Rows are points. Each copy is the shape, with its points in the same order, turned, moved and blurred by noise. Is it also mirrored, or only turned?
(in the rows, 128 means zero)

Shape:
[[200  99]
 [150 175]
 [106  92]
 [ 99 160]
 [188 109]]
Copy 1 (5 x 2):
[[216  94]
 [155 162]
 [117  75]
 [105 143]
 [199 100]]
Copy 1 is: only turned
Copy 2 (5 x 2):
[[218 142]
 [147  96]
 [135 183]
 [102 128]
 [199 135]]
Copy 2 is: mirrored

Shape (7 x 3):
[[ 95 122 117]
 [ 93 138  14]
 [144  58 152]
 [123 128 168]
 [177  87 177]
 [ 62 131  76]
 [108 141 125]]
Copy 1 (7 x 3):
[[ 90 154 111]
 [ 46 193 188]
 [163  80 112]
 [141 134  77]
 [196 110 107]
 [ 30 154 130]
 [100 157 105]]
Copy 1 is: mirrored
Copy 2:
[[124 150 168]
 [ 66 216 115]
 [112  61 150]
 [172 109 168]
 [154  49 126]
 [ 99 197 173]
 [146 149 153]]
Copy 2 is: only turned
Copy 3, 7 rows:
[[ 98 155 131]
 [ 58  74  74]
 [178 143 167]
 [138 197 136]
 [201 180 144]
 [ 48 130 118]
 [108 170 108]]
Copy 3 is: only turned
Copy 4 (7 x 3):
[[ 96  96 137]
 [138  48  78]
 [150 154 190]
 [ 82 154 169]
 [134 196 192]
 [101  60 112]
 [ 91 126 132]]
Copy 4 is: only turned

Shape:
[[222 174  92  59]
 [151  82  88 158]
 [139 157  87  87]
 [122 185 160 122]
 [ 65 137 123 132]
 [179 187  89  65]
 [ 97  81 157 184]
 [119  81 135 108]]
Copy 1 (8 x 4):
[[200 133 163 206]
 [ 99 122  66 141]
 [181 157 118 136]
 [134 165 173  88]
 [127 164 102  58]
 [204 159 155 169]
 [ 51 112  95  69]
 [133  89 100  94]]
Copy 1 is: only turned
Copy 2, 8 rows:
[[ 81  49  71  50]
 [178 146  81 140]
 [118  95 131  92]
 [ 47 126 132 144]
 [121 149 176 161]
 [ 95  71 107  64]
 [144 182 119 214]
 [158 104 115 180]]
Copy 2 is: mirrored
Copy 3, 8 rows:
[[193  71  78  25]
 [164 162 100 142]
 [123  95  92  74]
 [112 112 175  56]
 [ 74 127 146 123]
 [150  78  86  31]
 [134 167 181 166]
 [143 100 139 154]]
Copy 3 is: only turned

Shape:
[[101 143 190 136 108 144]
 [134 119  62 160 122 145]
 [ 74 132 218 107 157 125]
 [151 149  74 124  91 191]
 [104 133  72 126 105 154]
 [ 95 107 212 138 173 147]
 [112  90  67 157  76 203]
 [ 93 121 196 141 133 108]
 [175  59 108 103  86 115]
 [147  61  97  49 122 129]
 [132 119 209 123 170 138]]
Copy 1:
[[139 129 176 141 135 161]
 [140 139  73  87  98 128]
 [ 95 106 197 160 177 119]
 [150 110  82 103  53 175]
 [110 128 103  86  85 143]
 [134  96 161 152 209 127]
 [150 110  91  37  92 190]
 [129 143 186 134 168 112]
 [185  85 145  64  71  76]
 [130  45 140  75  72  81]
 [148  90 160 176 175 116]]
Copy 1 is: mirrored
Copy 2 (11 x 6):
[[118  96 125 105 100 159]
 [182 154 132 173 117  93]
 [ 93  52 119 100 161 181]
 [175 195 110 102  95 103]
 [185 163 149 128 133 111]
 [113  64  72 139 141 183]
 [249 155 110 114  94 100]
 [105  60 121 126 126 154]
 [157 109 100  94 142  30]
 [148 137  84  85 205  60]
 [ 72  72  74 122 120 159]]
Copy 2 is: mirrored

Shape:
[[130 101 122 104 112  46 117 190]
 [125 156 214 103  90 146 157 116]
 [128 101 171  88  80 211 158 132]
 [155 209 133  75 172 148 141 163]
 [ 86 159 153 162 103 156 128 105]
 [115 152 166 114 154 151 115 203]
 [130 201 145 154  66 114  97 202]
 [160 187 131 116  90  25  97 150]
 [126 176  75 106  85 153 102  72]
 [130 125 143 163 169 119  98  92]
 [ 79 137  79 192 127 111  50  92]
 [166 104 138 166 123  75 154 155]
 [128 123 109 131 125 126 197 124]
 [ 87  97 124 190 161 143 123 137]]
Copy 1 (14 x 8):
[[208 142  95 138  80  95 101 155]
 [108 160 217 122 113  80  76 192]
 [ 78 139 171  93 129  99 122 243]
 [128 249 131 126 176  81  79 156]
 [ 79 124 179 107 131  99  80 121]
 [113 166 110 153 146  41  85 167]
 [103 160 106 161  90 107   8 148]
 [209 177 136 157  89 134  30 119]
 [116 161 151  59 167 182  66 138]
 [141 121 162 156 171 117 127 101]
 [124  78 111 106 162 153  82  64]
 [151 148 137 181  78 128 137 134]
 [119 182 153 100  91 118 158 138]
 [ 94 100 122 134 135  89 153 101]]
Copy 1 is: only turned
Copy 2:
[[200 121 120 101  70 118 111 177]
 [ 50 157 161 115 109 100 156 153]
 [ 39  98 100 101 143 111 184 162]
 [144 173 148  61 189  78 149 123]
 [ 74 173  98 151 123 124 123  96]
 [130 162 127 103 177 140 122 180]
 [158 189 103 179 139  82 148 174]
 [207 166 151 140  81  41 109 138]
 [111 121  72 125 146  42 117  77]
 [128 132 140 137 139 151  91  73]
 [146 139  58 177 134 128  57  61]
 [180 122 138 131  81 140 166 125]
 [127 142  92  77  98 133 181  89]
 [126 137  95 139 134 196 111  92]]
Copy 2 is: mirrored
Copy 3, 14 rows:
[[ 96  97 119 194  74 117  69 180]
 [175 177  93 145 167 153  89 132]
 [149 153  97  78 177 153 122 176]
 [ 93 169 207 146 172 137  75 117]
 [125 141  90 172 173 161 155 114]
 [122 123 176 174 168 185  94 172]
 [109 189 151 222 109 165 144 175]
 [104 164 138 222  48 116  85 114]
 [ 62 162 109 117 118 135 165  79]
 [141  72 132 174 140 135 141  83]
 [ 74  70 103 202 107 164 200  82]
 [147  97 127 197 118  75 116 162]
 [ 98 122 104 151 177  73 115 145]
 [118  53 114 187 177 140 160 141]]
Copy 3 is: mirrored

Shape:
[[ 82 100 131 123 102 180 231 176 140]
 [124  80 160  53 184  94  77  46 165]
 [187 108 191 131 146  61 174  97  62]
 [127  88 142 108 105 126  35 153  63]
 [105 119 137 202 177 166 192 208  80]
 [108 169 112  84 124 119  61  72  92]
 [159  89 101  60 147 111  65  44 138]
 [167 132 126  59 137 100  81 123 112]
 [175 132 132  56 112  75  28  66 140]
 [194 104 181 164 118  95 113  73 148]
 [111 138 112 119 153 135 160 216 160]
 [127  99  49 129 133  51  97  91 134]
 [179 109 112 180 153 179 215 172  93]
 [114 156 147  80 147 134  66  91 151]
 [138 111  94  77 161 129  79 103 128]]
Copy 1 (15 x 9):
[[120 203  35 173 194  50 159 127 119]
 [135 114 154  63 193 151  93  46 202]
 [ 49  78 138 109 169 130 230 109 153]
 [ 85  94 173 100 169  89  80 109  63]
 [ 62 170  69 234 143 124 164 124  78]
 [131 143 172  59  96 103 100  86 118]
 [172 104 154  41 166 150 107  61 144]
 [147 118 192  89 172 115 128 113 126]
 [175  65 208  40 152 112  94 103 151]
 [115  37 106 107 142 133 147 142 181]
 [159 176 128 218 173  85 133 125 116]
 [181  86 137 116 119 101 149  22 116]
 [107 147  57 182 162 153 200 151  74]
 [137 145 158  94 130 118  80 110 169]
 [160 137 159 103 159 148 111  81 114]]
Copy 1 is: only turned
Copy 2 (15 x 9):
[[214 132 109  75 123 194 189 174 140]
 [158  94 197 174 190  38 124 111 122]
 [146  64  63 207  86  90 130 132  97]
 [ 47 119 142 121 154 137 153  76  78]
 [158 170  43  64  86 143 163 195  72]
 [ 75 104 113 134 209  99 128  98 168]
 [145 102 174 160 194  74  95  55 141]
 [101  99 138 132 128  84 132  69 152]
 [ 70 111 173 196 170  72 111  50 169]
 [152 160 114 229 127 100 133 111 112]
 [145 167 132  57  77 124 162 167 161]
 [119 131 153 142 140 122  31 112 155]
 [206 167  37  82  73 150 154 118 100]
 [106 134 148 142 186  64 162 116 166]
 [128 125 150 106 165  80 107  75 141]]
Copy 2 is: only turned

Shape:
[[143  53 153 126 127 162 152  78 157 117 151]
 [166  80 159  95  79 156 109 170  70 115 175]
 [ 82 110 157 101 126 163 198  73 112 147 117]
 [ 81  12  99 131 120  65 112  38 128 111  73]
 [167 182 128 154 110 195 106  65 103 146 119]
 [159 128  86  60 111 191 104 118 180 159  51]
 [154 181  93  49 143 117  99 112 101 157  89]
 [ 81 105 198 161 174 191 156  80 147  82 152]
 [132 191  70 134 168 170 127 144 100 164 103]
 [ 79 170 129 128 121 229 123  49 123 140 172]
 [ 99 115  93 107  99  91 137 153 160  91  87]
 [199 142 136 111 144 203  50 137  92 132 121]
 [131 150  87  50  84 137 130 154 155 106  20]
 [156 118 148 107 158  75 125 125 126 157 149]
 [127 125 179 121 151  82 125 165 123 192 112]
 [108  88 175 129 127  85 151 132 144 125 134]
 [166  93 184 140 139 154 161 151 129  85 150]]
Copy 1, 17 rows:
[[185  94 136  99 208 160 106 140 123 120 159]
 [134 126 146  88 114  82  76 211  91 112 153]
 [196  93 129  78 136 152 146 147 193 157 139]
 [187  62 165 228 193 156 169 179 127 189 152]
 [163 182 150  79 107 160 148  84  86 150 143]
 [203  97  97 109  84 205  77 120  63 175  96]
 [194 118  97 151  62 106 100 100 101 181  98]
 [134 150 133  80 224 185 128 146 185 123 117]
 [155 166  49  91  94 124 154 109  91 192 102]
 [161 185 109  85 123 202 174 112 162  85 147]
 [133  48 102 141 121 131 138 158 102 159  66]
 [159 206 128 108 104 140  61 129  54 158 126]
 [188  64 123 121  53 168 114 158  79 193  28]
 [146  93 109 132 146  71  93 100 125 170 142]
 [104  86 107 108 128  92  78 117 139 215 146]
 [117  57 134 121 172 109 104 148 148 161 127]
 [139 111 144  57 196 108  85 158 115 125 110]]
Copy 1 is: mirrored
Copy 2:
[[128 140 185 129  76 112 165 117  72 181 154]
 [ 88 119 131 133 139 208 204 145 101 201 122]
 [117 174 224  88  87 108 178 117 146 148 114]
 [183 107 200 140 110  89 125 195 147 132 232]
 [118  91 185  90  88 146 109 141  96 145  27]
 [180 144 121  87  57 108 123 185 149 232  64]
 [168 151 102  48 102 166 127 181 158 138  69]
 [122 136 207 119 132  75 157  37  83 158 116]
 [131 107 102  91  82 113 154 138 163 113  24]
 [ 82  93 205  41  78 114 121  74 127 166  73]
 [122 157 112 116 147  71 148 195 151 168 136]
 [162  79 111 110 113 193 142 123  95 189  39]
 [165 172 118  84 134  87 147 231 175 218  68]
 [135 177 109 126  99 165 136 137 107 112 136]
 [129 197 115 168 112 168 131 121 162 122 107]
 [113 187 150 154 131 119 149 129 121 139 156]
 [113 159 147 152 139 124 195 108  61 169 103]]
Copy 2 is: mirrored
Copy 3, 17 rows:
[[ 53  42 124 134  93 165 115 110 127 124 146]
 [ 40 142 107  81 155 166  73  98  94 144 101]
 [ 63 109 165 143 105 170 168 112 116 112 204]
 [ 79  40 183 117 133 180 175 139 249 112 115]
 [151  99 141 190 135 180  82  57  90  74 137]
 [166 108  52 128  89 226 179  90 122 114 126]
 [167 137 160  99 160 216 177 105  82 108 121]
 [ 62  77 147 194  94 144  86 183 113  82 181]
 [167 157 132 142 134 143 169  80  74  36 121]
 [116  85 132 155 124 182  68  92  90  29 219]
 [153 131 130  76 115 133 145 150 173 146 134]
 [117 139  93 156 153 214  96  98  61  75  67]
 [186 178  98  84  84 216 174 115 158 158 131]
 [104  80 159 118 172 143 170 138  80 139 111]
 [101 123 137 151 197 128 191 141 102 153 122]
 [ 79  95 154 123 158 123 151 157 128 162 141]
 [ 54 108 131 150  89 136  99 146  76 151 113]]
Copy 3 is: only turned

Shape:
[[110 100 148 182 172 113 164 203 124 185 191 165]
 [165 139 165 105 161 188 185 144 148 165  91 153]
 [ 67 171 156 168 148 198 144 170  69 108  99 135]
 [166 130 164  61 103  70 122 168  65  98  88 108]
 [147 193 110 138 109 166 176 133  99 169  91 182]
 [ 53  95 120  91 173  82  92  96 164 167  95 188]
 [ 72  80 108 157 184  69 205 198 176 125 179 115]
 [136 108 172 131 168 147 143 149 166 149 159 187]
 [125 201  89 101 138 158 142 191 130 125 121  75]
 [140 111  88 104 108 191 202  78  98 173 218  60]
 [132 125 182  77  94 169  75 150 117 180 147 119]
 [134 195 151  60 177 103 169 166 115 122 207 129]
 [ 67  82  77 130 163 140 149 134  70 137 192 129]
 [ 77 174 111 116 132  70 106 149 125 184 118  74]
 [120 135 111 106 116  83  92  77 139 176 203 181]
 [100 180 124 172 117 167 121 113 133 187 136  55]
 [101  87 179 192 109 197 137 174 114 145 186 127]
 [159  79 105 184 184 149 119  73 197 209 125 104]]
Copy 1:
[[ 98 168 159  89 131 124 196  88 110 144  22 206]
 [127 175  84 152  74  76 177 169 108 163  96 182]
 [ 69 114  89  84  80 139 177 182 112  66 100 214]
 [171 112  64 124 188 199 111 176  84 155 122 204]
 [104 171 105 128  89  90 128 130 102 115 171 223]
 [ 57 150 117 210  96 197 101  72  94 154  70 131]
 [ 78 197  89  73 167 156 184  68 150 143   9 166]
 [136 160 131 157  97  98 145 124 104 145  24 163]
 [ 94 116  78 107 152 123 124 165 205 134 125 220]
 [ 93  96  93  43 124  51 159 109 132 233 144 110]
 [137  82 149 125  89 139 108 192 120 203  90 175]
 [167  77  62 116 133 102 136  80 154 150  61 222]
 [ 32  93 100  80 164 123 159  90  82 149  73 148]
 [105 111 120 131 132 209 146 111 178 175 134 187]
 [139 104 168 143 120 123  91  43  98 167  98 128]
 [ 92 124 142 100  78 143 188 143 196 146 157 146]
 [ 94 133 168  36  89 108 166 176 107 135  47 147]
 [ 88 189 169 174 120 111 221 119 149 184 115  77]]
Copy 1 is: only turned
Copy 2:
[[101 107 106 214 138 158  80  97 106  79 142  99]
 [ 67 138 164  97 116  98  95 176  97  60 110 133]
 [120  38 129  53  95 135  65  93  87 113  92 111]
 [149  81 136  80 229 159 151 193  21  89 133 142]
 [ 53 101 160  72  94 141 140 121  75  62 122 179]
 [143  30 139 160 145  75 160 169 174 105 181 159]
 [ 77  91  70 216 161 142 113 141 120 183 121  92]
 [ 84 116 150 152 140  79 103 136 114  74 171  99]
 [ 77 117  82  43 174 169 125 127 119 120  95 155]
 [ 90 188 151  99  82 249 164 167 144 117 152  59]
 [159 135 116  70 168 133 147 140 110  20 147  89]
 [ 56 103 168 113 241 191 119 115 121 113 144 104]
 [111  64 103 142 102 214 109 151 135 131 178  85]
 [167  91 105 123 179 164 178 115 155 112  93 167]
 [128 109 173 150 153 148 201 105 147  93 231 135]
 [163 152 135  77 100 165 140  89 144 112  88 128]
 [140 134  97 126  89 138  88  92  87  86 137  37]
 [153 197 139 164  72  98 113 165 173 119 157 174]]
Copy 2 is: mirrored

Shape (15 x 12):
[[103 152 130  73 221  59 133 140  96 135 138  60]
 [ 99 139  89  87  90 113  92 121  67 165  45 146]
 [ 91 156 120 171 123 117 140 134  85 130 121 115]
 [143 135 115 158  90 125  93  23 106 160  82 105]
 [124 167 123 105  95 137  37 142 115 145 152 107]
 [124 132 169  72  58 147  93 105  91 133 125 110]
 [114 175  76  92 238 152 185 144  98 100 115  72]
 [144  79  71 113 177 131 118 162  72 144 124  47]
 [184  76 122 141 200 102 107 231 172 168 104  83]
 [124  82 119 125 200  85 147 195  91 119 158 105]
 [142 199 168  94   8 125 141  53  98 112 102 103]
 [121 153 144  58 207 158 179 113  81 158 171 140]
 [140 102  44 111 120  64 150 128 200 149 161  75]
 [129 108 113 101  55 117  58  55 154  79  87 136]
 [186 175  88 124  65  92  92  68  68 111  97 145]]
Copy 1, 15 rows:
[[128 220  83 142 128 190  97 132 169  82 166 158]
 [208 180 199 158 129 141 141  89  49 101 155 146]
 [174 128 132 137  87 110 141 150 126 123 178 150]
 [190 158 196  72 161 135 140 139  89 177 159  99]
 [205 154  91 114 132 109  96 122  46 115 108 165]
 [156 160 142 128 123  96  69 127  25 117 135 106]
 [ 78 171  83  91  74 195 164  97 140  75 193 170]
 [143 229  82 130  79 144 156  58 135 133 136 123]
 [149 172  84 148  83 159  99  28 191 155  52 189]
 [120 192  78 172  83 121 135  99 188  98 108 143]
 [160  92 176  96 165 101  55 127  29 129 205  81]
 [ 82 144  86 154  90 207 141 169  96  72 126 109]
 [ 95 145  85 150 211 110 146  56 146 173 140 170]
 [152 159 206  74 190  66 101 111  58 124 101 148]
 [212 124 174  83 172 100 141  97  82  85 152  88]]
Copy 1 is: mirrored
Copy 2, 15 rows:
[[114 160 107  90 124  87 205 104 161 104 168 249]
 [182 155  44 132 122  49 147 136 108 138 167 100]
 [118 157  95 139 120  98 117 141  91  64 139 160]
 [170 216 126 105 122 122 137 184  90 132 118  88]
 [176 154 138 223 105 101 174 138 113 122 165 144]
 [144 139 127 171  58  73 149 182 141 148 145 112]
 [ 45 127  79  97 184 128 211 110 158  84 158 185]
 [ 99 159 138 107 123  65 206  53 128  84 145 131]
 [160 122 155 140 149  67 202  22 150  77  41 183]
 [112 112 145 106 116  67 147  48 155  60 144 202]
 [109 168 102 164  79  91 104 242 105 199 124 126]
 [105  82 138  90 157  82 187 187 192  76 176 176]
 [141 103 169  88 124 131 183  70  44 163 108 184]
 [186 156 113 148  77 163 112 134 120 193 138  84]
 [142 198 120 150 160  86  84 160  98 185 161 110]]
Copy 2 is: mirrored

Shape (17 x 12):
[[180 189 126 205 163 122 119  97 154 169 152 196]
 [138  87 177 146 133  78 128  72  85 110  97  69]
 [132 147 165 191 176 116 111 170 197 106 178 177]
 [160 205  83 174 211  70 171 167 195 114 188 192]
 [198 191 145 135 156 104 123  96 204 165  94 192]
 [ 60 139  79 133 100 174  51 166 117 163 156 110]
 [122  88  86 109  37 190  90 153 121 123 164 111]
 [111  61  76 159 117 182 116 142 132 185 171 119]
 [ 85  69 148  98 139 155 137  78  75 106  64 133]
 [194 194 143 144 188 134 117 135 139 163 152 160]
 [142  94 163 168 161 127 162 156 139 116  81 102]
 [203 157 107 112 199 135  58 154 155 161 157 184]
 [129 167 165 159 165 106 193 191 120 129 115 127]
 [126  66 170 105 149  32 140 108 140 164  76  99]
 [ 58  92 110 141  85 179  87 195 145 193 210 144]
 [116  94 189  92 129 127 177 102  90 125 145 107]
 [104  87 176  94 143 163 158  35 133 125  88  28]]
Copy 1 (17 x 12):
[[177 128 182 120 121  96 187 214 109 121  77  70]
 [125  98 180 146  61 138 105 128 120  77 150 205]
 [217 108 147 125 154  25 168 122 126 121  60 107]
 [232  99 154  52 124  52 145 181 159 191  69  73]
 [137  58 194 134 102  75 130 195  93 149  68  47]
 [101 163 160 190 172 143 205  70 192 142 103 105]
 [ 95 200 134 160 178 185 153  49 102 134  81 137]
 [136 163 113 171 159 188 188 117 155 129  30 152]
 [ 60 104 111 161 122 152  93 126 149  45 139 155]
 [191  86 155 121  92 119 180 151 102 112 105  49]
 [145 108 100 161  82  96 123 126 114 130 109 169]
 [213  61 169 158 157 147 163 143 124 132  91  37]
 [150  95  86 102  77  64 178 123 108 148 128 134]
 [ 96  13 166 154  79 121 121 137 135 132  97 218]
 [115 156 115 158 195 130 233  45 159 135  30 134]
 [ 98  96 125  94  84 144 132  84 120  65 108 168]
 [ 70 126 161 167  16 155  74  87 168  51  89 164]]
Copy 1 is: mirrored
Copy 2:
[[ 87  29 185 139  97  78 127  96 174 119 151 109]
 [201  97  34  89  66  95 103 114 122 135 153 127]
 [139 111 207 174  62 116 157 115 189 136 113 139]
 [ 48  78 191 137  46 130 191 121 225  73 114 138]
 [ 79  59 181  85  81  63  89 148 212 147 156 127]
 [130 161 135 169 209 143  87 102 110  93 119 154]
 [132 134 129 100 183 165  81 111  62 152  69 165]
 [169 111 161  89 192 134 125  61 108  95  98 167]
 [166 170  46  63 139  62 123  89 127 163 119  87]
 [ 99  43 156 129 127  99 156 151 189 142 154 126]
 [189 134 135  63  77 127 150 128 145 132 157 107]
 [111  48 168 136 165 108 124 170 225 125  90 124]
 [120 132 130 100  76 159 183 123 175 138 194 115]
 [197 122  57  48  71 106  81 105 212 125 156 159]
 [148 151 177 158 206 171 114  49 126 134 108 204]
 [157 127  50  78 111 105 162  97 133 189 143 165]
 [192 149  47  40 113  24 133 141  82 142 161 180]]
Copy 2 is: mirrored
